Each row is a point. The last column is the point's height on a tilted bowl or saddle (a function of degree 2), plus a little noise. Along how many of its main directions does it bend up, bend down or stay straight?

Points, 10 rows:
0.16; 0.12; 0.03
-0.13; -0.13; -0.18
-0.49; 0.67; -0.86
0.39; -0.28; -0.10
0.29; -0.01; 0.04
-0.13; 0.34; -0.18
0.62; 0.32; -0.06
-0.15; 0.27; -0.18
-0.34; -0.32; -0.52
0.36; -0.36; -0.15
Directions: 0 up, 2 down, 0 straight

Points, 17 rows:
0.32; -0.15; 0.14; -0.19
0.45; 0.07; 0.25; -0.09
-0.05; -0.04; -0.22; 0.01
-0.28; 0.32; -0.18; 0.09
-0.53; 0.21; -0.37; 0.06
0.34; 0.05; 0.07; -0.04
-0.22; -0.48; -0.65; 0.28
-0.20; 0.59; 0.20; 0.46
0.14; 0.05; 0.31; 0.04
0.01; -0.08; -0.29; -0.01
0.33; -0.30; 0.79; -0.64
0.11; -0.01; 0.22; 0.02
0.40; -0.02; -0.38; -0.05
0.07; -0.37; 0.46; -0.26
0.13; -0.62; 0.09; -0.25
-0.74; -0.22; 0.73; 1.02
0.27; -0.03; -0.16; -0.05
Directions: 2 up, 1 down, 0 straight

Points:
-0.10; 0.26; -0.40; -0.19
0.63; 0.34; 0.27; -0.47
-0.24; -0.78; 0.71; -0.69
-0.46; 0.44; 0.13; -0.24
-0.05; 0.04; 0.01; -0.16
-0.17; 0.20; -0.05; -0.15
-0.17; -0.06; 0.09; -0.17
-0.14; -0.32; 0.25; -0.27
-0.35; -0.16; -0.34; -0.21
-0.01; 0.11; 0.46; -0.32
0.48; -0.47; -0.10; -0.43
0.21; -0.38; -0.10; -0.30
-0.06; -0.10; -0.64; -0.32
-0.38; -0.46; 0.15; -0.29
0.05; -0.65; -0.02; -0.39
Directions: 0 up, 3 down, 0 straight

Points, 22 rows:
-0.25; -0.53; -0.39; -0.03; -0.21
0.40; 0.32; 0.11; 0.14; 0.32
0.12; -0.17; 0.17; -0.28; 0.12
0.07; 0.50; 0.19; 0.23; 0.55
0.22; -0.03; -0.24; 0.06; -0.13
-0.36; -0.21; 0.17; 0.70; 0.44
-0.17; 0.19; 0.51; -0.32; 0.74
0.25; 0.37; -0.90; -0.16; -0.16
-0.45; -0.09; -0.19; 0.10; 0.00
-0.78; 0.18; -0.39; 0.43; 0.65
-0.26; -0.04; -0.20; 0.79; 0.45
0.47; 0.17; -0.61; 0.48; 0.34
0.14; -0.07; 0.08; 0.04; 0.01
-0.02; 0.48; -0.49; -0.08; 0.02
0.38; 0.24; 0.33; 0.25; 0.43
0.51; -0.23; 0.39; -0.12; 0.45
0.75; -0.17; -0.16; 0.13; 0.26
-0.46; 0.05; -0.05; -0.17; 0.08
-0.35; -0.16; -0.20; 0.21; -0.02
-0.32; -0.24; 0.16; -0.36; 0.18
-0.08; 0.36; -0.62; 0.19; 0.06
0.12; 0.16; -0.47; 0.08; -0.13
Directions: 3 up, 0 down, 1 straight

Points, 25 rows:
-0.35; -0.36; -0.73; -0.17; 0.72
0.17; 0.05; 0.36; -0.09; -0.23
-0.55; 0.03; -0.17; 0.09; 0.35
0.35; -0.44; -0.15; -0.30; -0.25
-0.16; -0.03; -0.16; 0.02; 0.32
0.02; -0.35; 0.06; 0.25; 0.24
0.54; -0.21; 0.43; 0.52; -0.32
0.21; -0.49; -0.64; 0.27; 0.11
0.45; -0.14; -0.03; -0.20; -0.38
-0.02; 0.24; -0.30; 0.64; 0.33
-0.34; 0.19; 0.05; 0.38; 0.30
-0.43; 0.25; 0.29; 0.04; -0.08
-0.28; 0.47; 0.38; 0.28; 0.08
-0.03; 0.53; -0.20; 0.39; 0.37
-0.44; -0.66; 0.17; -0.51; 0.41
0.16; 0.04; 0.02; -0.37; -0.35
-0.27; 0.12; -0.08; -0.43; -0.19
-0.11; 0.03; 0.31; -0.24; -0.24
-0.83; -0.09; -0.12; -0.13; 0.31
-0.29; 1.25; -0.03; -0.17; -0.62
0.23; -0.32; 0.08; 0.09; 0.02
-0.22; -0.17; 0.20; -0.27; -0.03
-0.30; -0.29; -0.39; 0.28; 0.58
-0.15; -0.48; 0.10; -0.05; 0.34
0.04; 0.47; -0.40; -0.02; -0.03
Directions: 1 up, 3 down, 0 straight
